Each row is a point. Each copy is the shape, with its points in the same order, stretched, turned, moved and blurred by noise. Say if it was mirrored as well.

Shape:
array([[ 2.2, -3.3,  0.9],
       [ 3.2, -3.8, -2.9],
       [ 1.0, -0.2,  0.3],
       [ 4.8,  3.6, -4.2],
       [-1.0,  2.7, -2.2],
       [ 0.0,  3.2, -0.2],
       [ 4.0, -4.5,  0.5],
       [-2.5,  1.9, -1.5]])
Copy 1, 8 rows:
array([[ 1.7, -0.7,  2.6],
       [-0.2,  3.4,  2.3],
       [ 1.1, -0.6, -0.9],
       [ 2.6,  4.5, -5.0],
       [-1.4, -0.9, -4.9],
       [ 1.3, -1.4, -4.5],
       [ 2.6,  1.2,  4.1],
       [-2.2, -1.8, -4.4]])
Copy 1 is: mirrored
Copy 2 (8 x 3):
array([[ 3.7,  1.5, -1.5],
       [ 5.1, -1.7, -0.4],
       [ 1.1,  1.0,  0.5],
       [ 2.4, -2.1,  6.2],
       [-1.3, -1.6,  2.3],
       [-1.4,  0.4,  2.6],
       [ 5.6,  1.4, -1.5],
       [-2.3, -1.3,  0.7]])
Copy 2 is: mirrored

Shape (11 x 6):
array([[ 1.1,  1.2, -3.4,  1.3,  0.1,  3.2],
       [-1.6, -2.3,  2.1, -3.6, -0.8,  2.0],
       [-2.2,  6.4, -0.1, -0.5, -1.8,  5.9],
       [-0.5,  1.0,  2.9, -2.4, -2.8,  1.9],
       [ 3.0,  2.9,  0.0, -5.4,  5.4, -3.0],
       [ 2.2, -1.2, -0.4,  0.8,  2.3, -1.7],
       [ 1.9, -2.7,  0.5,  0.2,  4.1, -2.2],
       [ 0.6, -0.6, -0.2, -1.4, -0.7,  4.3],
       [ 3.9, -2.5,  0.0,  1.7, -1.1, -1.8],
       [-2.9, -1.5, -4.8,  2.2,  2.3,  0.2],
       [ 1.3,  3.1,  1.8,  2.2, -0.8,  5.3]])
Copy 1, 11 rows:
array([[-1.0,  1.1, -3.3,  3.5,  1.0,  0.0],
       [ 0.0, -0.2,  0.6, -2.6, -1.0,  4.4],
       [-5.2,  3.2, -4.6,  0.3, -2.6, -1.3],
       [-0.5,  1.3, -0.2, -2.0, -3.5,  1.3],
       [ 2.1, -1.0,  0.5, -4.8,  4.5, -4.7],
       [ 2.0, -0.8,  1.9,  1.5,  2.6, -0.8],
       [ 2.6, -1.3,  3.6,  0.6,  4.4,  0.4],
       [-0.2,  2.0, -2.0,  0.7,  0.2,  3.1],
       [ 4.1, -0.2,  2.0,  2.9, -0.2,  0.1],
       [-2.1, -3.7, -1.2,  3.9,  2.7,  1.4],
       [-2.0,  5.3, -1.0,  2.5, -0.5,  0.2]])
Copy 1 is: only turned
Copy 2:
array([[ 3.7, -1.8, -0.7, -3.7,  5.0, -1.7],
       [-0.3, -0.9,  0.1, -2.5, -1.8,  2.9],
       [ 3.6,  0.7,  3.1, -8.9,  2.8, -2.6],
       [ 1.9,  1.5,  2.2, -3.6, -2.1,  1.2],
       [-3.2,  6.0, -6.0,  0.2,  4.0,  2.1],
       [ 0.4,  0.0, -1.3,  2.5,  2.8,  1.2],
       [-1.6, -0.4, -1.5,  4.2,  3.1,  2.2],
       [ 2.6, -1.7,  0.3, -4.8,  1.3,  2.2],
       [ 3.7, -0.1, -1.2,  3.5,  0.0,  0.6],
       [-0.3, -5.1, -1.7,  0.7,  4.7, -4.1],
       [ 4.0,  0.7,  4.5, -4.7,  3.4,  0.7]])
Copy 2 is: mirrored
